Each row is a point. Each copy is the shape, with its points in the same order, stretched, turned, moved and blurred by noise. Some copies are also mirrored. Which?
In the rows, 128 means zero.

Shape:
[[100 147]
 [ 75 110]
 [162 160]
 [102 127]
 [106 132]
 [148 103]
 [109 106]]
Copy 1:
[[ 93 149]
 [ 79 106]
 [154 179]
 [101 129]
 [100 134]
 [152 116]
 [113 111]]
Copy 1 is: only turned
Copy 2 (7 x 2):
[[ 92 137]
 [ 82  92]
 [146 165]
 [103 119]
 [108 124]
 [154 106]
 [118 104]]
Copy 2 is: only turned
Copy 3:
[[155 136]
 [184 103]
 [ 97 144]
 [155 118]
 [151 121]
 [114  91]
 [149  99]]
Copy 3 is: mirrored
Copy 4:
[[ 96 128]
 [ 90  83]
 [146 169]
 [108 110]
 [108 118]
 [159 113]
 [124  95]]
Copy 4 is: only turned

Shape:
[[135 134 127]
 [144  91 133]
 [145 133 123]
 [102 105  85]
 [121 137 157]
 [166  91 134]
 [146 139 120]
 [ 68  85 101]]
Copy 1 (8 x 3):
[[134 129 119]
 [147  94 145]
 [146 126 114]
 [ 86  93 115]
 [137 148 152]
 [171  91 135]
 [149 129 104]
 [ 66  89 157]]
Copy 1 is: only turned
Copy 2:
[[145 129 126]
 [103 124 104]
 [148 135 115]
 [140  63 113]
 [130 138 155]
 [105 141  88]
 [157 134 116]
 [110  41 138]]
Copy 2 is: mirrored
Copy 3:
[[143 118 127]
 [134  84 144]
 [154 121 120]
 [ 97 106  96]
 [128 134 152]
 [155  79 138]
 [153 116 119]
 [ 54 111 118]]
Copy 3 is: only turned

Shape:
[[116 122 159 134]
 [139 171 113  80]
 [115 127 169 127]
 [168 111  89 167]
 [169  92 103 153]
 [120 143 147  99]
 [108 103 120 124]
 [110 119 167  95]
 [137 158 128 100]
 [163  91 110 124]]
Copy 1, 10 rows:
[[123 154 119 158]
 [146 179 171  87]
 [123 166 127 156]
 [180  90 120 141]
 [178 101  91 140]
 [122 177 142 117]
 [120 127 110 123]
 [112 185 112 122]
 [147 173 162 109]
 [166 123  93 119]]
Copy 1 is: mirrored
Copy 2 (10 x 4):
[[121 125 157 115]
 [101 151  86  76]
 [122 133 162 107]
 [134 124  95 180]
 [147 115 105 171]
 [109 137 127  80]
 [107  92 127 119]
 [122 112 152  82]
 [111 151 103  91]
 [153 108 107 149]]
Copy 2 is: only turned
Copy 3, 10 rows:
[[126 101 153 104]
 [107 163 104 135]
 [124 115 161 103]
 [178  96  95 135]
 [176  93 117 151]
 [108 132 140 118]
 [118  87 126 130]
 [100 117 169 127]
 [117 148 118 125]
 [155 101 129 163]]
Copy 3 is: mirrored
Copy 4 (10 x 4):
[[124 123 141 132]
 [136 171  65 112]
 [126 114 130 134]
 [143 195 170 122]
 [156 173 178 108]
 [132 134  93 119]
 [109 145 142  98]
 [121 107 102 113]
 [141 158  86 121]
 [162 163 155  95]]
Copy 4 is: mirrored

Shape, 9 rows:
[[117 136 131 166]
 [138 125 120 113]
 [ 91 102 185 109]
 [111 109 110 174]
 [149 143 108 133]
 [164 149 118 112]
 [140 133 110 100]
 [167 109 152 129]
 [ 69  91 160 100]]
Copy 1:
[[100 147 145 152]
 [132 132 119 128]
 [150 102 201 125]
 [ 68 135 125 135]
 [119 145 102 147]
 [149 138 107 147]
 [138 145 113 121]
 [143  85 119 161]
 [135 118 193 101]]
Copy 1 is: only turned
Copy 2, 9 rows:
[[139 148 121 159]
 [135 135 138 103]
 [ 93  83 145 119]
 [147 149  87 147]
 [158 158 139 114]
 [156 152 160 101]
 [136 151 150  88]
 [177 114 128 115]
 [ 74  89 125 101]]
Copy 2 is: only turned
Copy 3:
[[ 95 170 109 133]
 [141 132 151 133]
 [138 147  95  73]
 [ 97 144  97 154]
 [131 149 156 150]
 [153 153 176 145]
 [140 130 161 133]
 [177 157 140 132]
 [119 117  94  72]]
Copy 3 is: mirrored
Copy 4, 9 rows:
[[126 132  95 148]
 [154 126 149 114]
 [ 79 146 134  84]
 [128 101  84 140]
 [167 130 136 140]
 [173 145 163 136]
 [169 130 153 104]
 [127 130 172 148]
 [ 87 127 118  56]]
Copy 4 is: only turned

Shape (11 x 6):
[[139 116 114 158 118  99]
 [148 146 144 173 146 116]
 [134 117 138 167 104 118]
 [104 162 150 136 131 129]
 [154 157 117 146 111 124]
 [165 127 132 149 112 122]
 [133 128 119 129 136 100]
 [ 98 135 161  92 179 166]
 [ 75 129 173  74 166 178]
 [149 148 170 134 130 119]
 [148 150 162 141 116  94]]
Copy 1, 11 rows:
[[ 92 144 125 171 138  95]
 [127 132  99 170 162  91]
 [ 99 123 124 150 139  74]
 [116 116 141 117 172 113]
 [104 156 104 136 142 107]
 [119 147 111 148 124  85]
 [114 146 142 157 142 121]
 [175  85 151  99 129 161]
 [174  66 176  66 123 162]
 [141 134 132 128 152  86]
 [119 152 145 141 163  75]]
Copy 1 is: mirrored
Copy 2:
[[113 113 159 166 133  93]
 [154 156 170 147 137 109]
 [124 117 173 167 108 119]
 [134 149 148  98 103 127]
 [115 135 181 133 145 137]
 [133 117 170 159 145 135]
 [123 116 132 136 143  95]
 [163 167  70 101 117 143]
 [158 155  54  88  88 159]
 [168 124 152 115 128 137]
 [156 107 169 112 127 117]]
Copy 2 is: mirrored
Copy 3, 11 rows:
[[137 114  92 156 112 113]
 [163 119 118 177 148 101]
 [149 106 115 165  95 118]
 [140 144 157 141 126 114]
 [182 125 109 146 110 117]
 [176  96 103 152 110 115]
 [127 121 103 130 133 111]
 [124 124 181 116 178 147]
 [112 128 209 101 161 156]
 [162 103 134 142 130  91]
 [156 110 118 145 115  75]]
Copy 3 is: only turned

Shape (11 x 8):
[[ 82 100 135 122 108  97  99 161]
 [ 99 111  89  92 100 123  87 144]
 [146 142  83 139 121 159 156 141]
 [128 144 117 108  88 148 150  95]
 [154 130 128 141 149 127 150 166]
 [122 109 140 150 158  72 103 140]
 [140 119 125 143 163 165 132 139]
 [144 148 121 184 124 155 150 142]
 [107 147  98 140 123 146 180 102]
 [100 110 153 140 141  92 121 173]
 [114 177 100 111 116 155 133 121]]
Copy 1:
[[112 108 113 106  94  96  87 180]
 [ 98  87 134 130 131 132  60 155]
 [122  97 120 156 177 168 149 141]
 [ 79 101 156 152 127 167 146 130]
 [156 122 124 138 164 119 151 150]
 [159 123  92 107 101  78 107 120]
 [169 122 132 113 155 159 137 143]
 [147 131  94 158 140 167 166 152]
 [ 88  99 107 121 150 173 171 126]
 [144 129 103  99 114  82 120 168]
 [ 84 141 131 136 165 177 120 128]]
Copy 1 is: mirrored
Copy 2 (11 x 8):
[[106 145 143 150 109 160 121 183]
 [120 150  97 118  82 149 103 187]
 [128  84  80  96  95 135 159 122]
 [121 155  96 121  73 143 156 103]
 [141  86 131 105 140 124 163 137]
 [125 112 147 161 160 112 112 156]
 [143  90 101 106 149 164 135 116]
 [102  61 111 120 112 145 156  97]
 [101 123  66 137 112 140 180 104]
 [112 121 155 144 148 148 141 168]
 [ 93 138  78  86 104 138 137 114]]
Copy 2 is: mirrored
Copy 3:
[[151 136 190 118 125 127  96 161]
 [178 130 145  99  94 152 104 156]
 [160 134 103 155 100 125 157 134]
 [141 122 120 108  87 136 147  97]
 [133 128 125 160 153 101 154 169]
 [156 110 164 136 184 100 105 154]
 [135 123 108 175 142 134 129 150]
 [137 128 117 195 116  85 140 130]
 [148 152 116 150 118 126 159  80]
 [131 137 175 135 163 106 111 170]
 [144 155  93 115  97 126 126 104]]
Copy 3 is: mirrored
